Each row is a point. Each copy is the shape, with its points in the same order, stretched, turned, moved and blurred by noise. Is it also mirrored, or only turned?
(in the rows, 128 means zero)

Shape, 8 rows:
[[179  74]
 [ 93 170]
 [152 113]
 [183 115]
 [158 158]
 [ 64 110]
 [ 99 141]
 [154 116]]
Copy 1, 8 rows:
[[ 45 115]
 [182 145]
 [ 91 126]
 [ 64 142]
 [116 161]
 [169  90]
 [155 126]
 [ 90 132]]
Copy 1 is: mirrored
Copy 2 (8 x 2):
[[ 54 144]
 [169 140]
 [ 97 149]
 [ 90 184]
 [136 196]
 [128  60]
 [141 121]
 [100 157]]
Copy 2 is: mirrored
Copy 3, 8 rows:
[[132 233]
 [136  50]
 [141 167]
 [173 194]
 [182 126]
 [ 61  94]
 [118  88]
 [144 165]]
Copy 3 is: mirrored

Shape:
[[ 81  95 200]
 [138 114 150]
 [168 138  76]
 [139 171  90]
 [134 153  94]
 [141 146 116]
 [ 69  73 164]]
Copy 1:
[[ 90  45 210]
 [127  98 126]
 [146 173  63]
 [104 175  64]
 [108 166  85]
 [114 140  92]
 [ 94  87 224]]
Copy 1 is: mirrored
Copy 2 (7 x 3):
[[160  89 205]
 [155 121 148]
 [114 127  78]
 [ 75 131  99]
 [ 96 116 103]
 [115 126 117]
 [151  43 184]]
Copy 2 is: only turned

Shape, 8 rows:
[[ 86 115  88 160]
 [ 99 126 109 160]
 [157  91 144 112]
 [121 178  82 147]
 [126 148 193 219]
 [129 145 120 156]
 [102 151 145 113]
 [120 154 118  92]]
Copy 1, 8 rows:
[[ 68 151 108 120]
 [ 80 138 105 130]
 [163 127 137 111]
 [ 84 166 105 175]
 [ 95  64  53 152]
 [105 134 100 150]
 [104 116 144 154]
 [118 146 155 160]]
Copy 1 is: only turned
Copy 2:
[[132  73 107  90]
 [106  94 124  99]
 [153 179 116 109]
 [128  74 120 165]
 [  7 151 176  82]
 [120 113 138 132]
 [103 121  91 143]
 [136 118  84 170]]
Copy 2 is: only turned
Copy 3 (8 x 4):
[[ 61 165 158 133]
 [ 88 173 149 140]
 [143 109 139 181]
 [128 168 161  94]
 [190 242 100 191]
 [138 170 141 137]
 [122 166  87 114]
 [126 131 115  99]]
Copy 3 is: mirrored

Shape (12 x 6):
[[125 181  82 124 100  88]
 [ 78 170 125 127 168  77]
 [122 149 144 137 189 163]
 [195 127  87  74 124  99]
 [179 150  94  80 168  69]
 [197  93 129 168  91 170]
 [ 79 105 129 126 184 136]
 [101 113 138  55 133 152]
 [145 181  85 139 172 164]
 [193 157 144  92 144  97]
 [168 111 168 171 105 103]
 [ 92  75 161 139 131  70]]
Copy 1:
[[ 77 129  91  80 106  93]
 [ 87 123 144 113  29 132]
 [175 131 172 192  60 111]
 [ 73 106 130 137 194 104]
 [ 77 109 170 118 154  96]
 [177  80  96 152 165 113]
 [107 101 147 189  53 136]
 [ 98 155 122 168 135 154]
 [140 133 166 174  75  58]
 [135 118 172 108 159 117]
 [160  73 110 100 130 160]
 [ 92  74 105 127  95 185]]
Copy 1 is: only turned
Copy 2 (12 x 6):
[[ 87 177  96  65 189 115]
 [ 87  73 118 108 194 171]
 [133  42 160 127 159 118]
 [131 178 130  19 162 164]
 [123 133 130   7 198 187]
 [188 183 106 141 107  77]
 [120  56 168 162 163 165]
 [ 99  86 167 106 105 188]
 [113 102 162  84 209  63]
 [145 117 102  30 142 172]
 [178 142  63 137 108 142]
 [143 111  94 170 119 220]]
Copy 2 is: only turned

Shape, 13 rows:
[[145 130 118 141 113 135 112 165]
 [158 146 120 203 136 114 149 149]
 [ 99 188 159 171 185  82 118  54]
 [116 112 119 156 123  73 152 145]
 [ 81 177 141 174 116  73 132 139]
 [ 49 154 163 168 213 143 118  83]
 [ 78 217 135 162 173  83 149 130]
 [142 105 162  96 177 150 118 187]
 [132 162 151 170 119 119 187  99]
 [131 101  78 101 137 123 132 171]
 [151 109 122 130 136  98 130 166]
 [131 122 138 146 111 115 129 137]
 [132 107  98  89 126 126 102 155]]
Copy 1, 13 rows:
[[132 145  93 159 140 153 132 109]
 [ 91 161 123 192 181 120 105 129]
 [ 44 138 142 149 112 154  72 179]
 [ 90 127 149 169 129 142 160 111]
 [ 76 106 123 212 124 170 132 122]
 [ 60 163 146 147 112 204  97 192]
 [ 52 105 136 181 145 199 102 123]
 [161 175 152 107 108 184 123 111]
 [ 89 107 144 171 175  99 107 166]
 [123 133 116 106 138 176 174  82]
 [123 149 135 140 129 144 141  98]
 [121 138 115 162 129 133 134 130]
 [139 134 100 103 109 176 158  93]]
Copy 1 is: only turned
Copy 2 (13 x 8):
[[134  98 126 138 129 109 157 122]
 [139  93 175 127 147  80 118 131]
 [194 107 231 131 117 158  72  74]
 [130 158 170 106 146 128 132 128]
 [166 136 210 124 103 151 145 131]
 [249 151 158 168 133 170  98  91]
 [208 130 215 107 115 170 120 132]
 [178 115  59 103  96  93 144  89]
 [131 123 188 121 100 135  72 140]
 [137 117  94 103 168 144 169 136]
 [123 112 121 106 130 108 146 115]
 [131 112 149 140 116 123 134 118]
 [134  99  93 113 139 140 172 108]]
Copy 2 is: only turned
Copy 3, 13 rows:
[[119 115 127 112 104 126 124 151]
 [ 86 128 155 144  94 148 165 157]
 [ 34 125 171 153 116 122 151  68]
 [119 138 182 134 124 147 142 133]
 [ 73 142 201 113 117 104 170 121]
 [ 32 135 151 152 176 120 118 103]
 [ 42 130 192  97 129 130 167 107]
 [115  70 121 117 153 154  72 150]
 [ 88 117 157 141 131 134 198 123]
 [150 131 129  92 132 161  92 131]
 [130 111 151 123 115 152 110 142]
 [118 116 145 131 114 127 138 135]
 [151 114 117  98 126 141  86 115]]
Copy 3 is: only turned
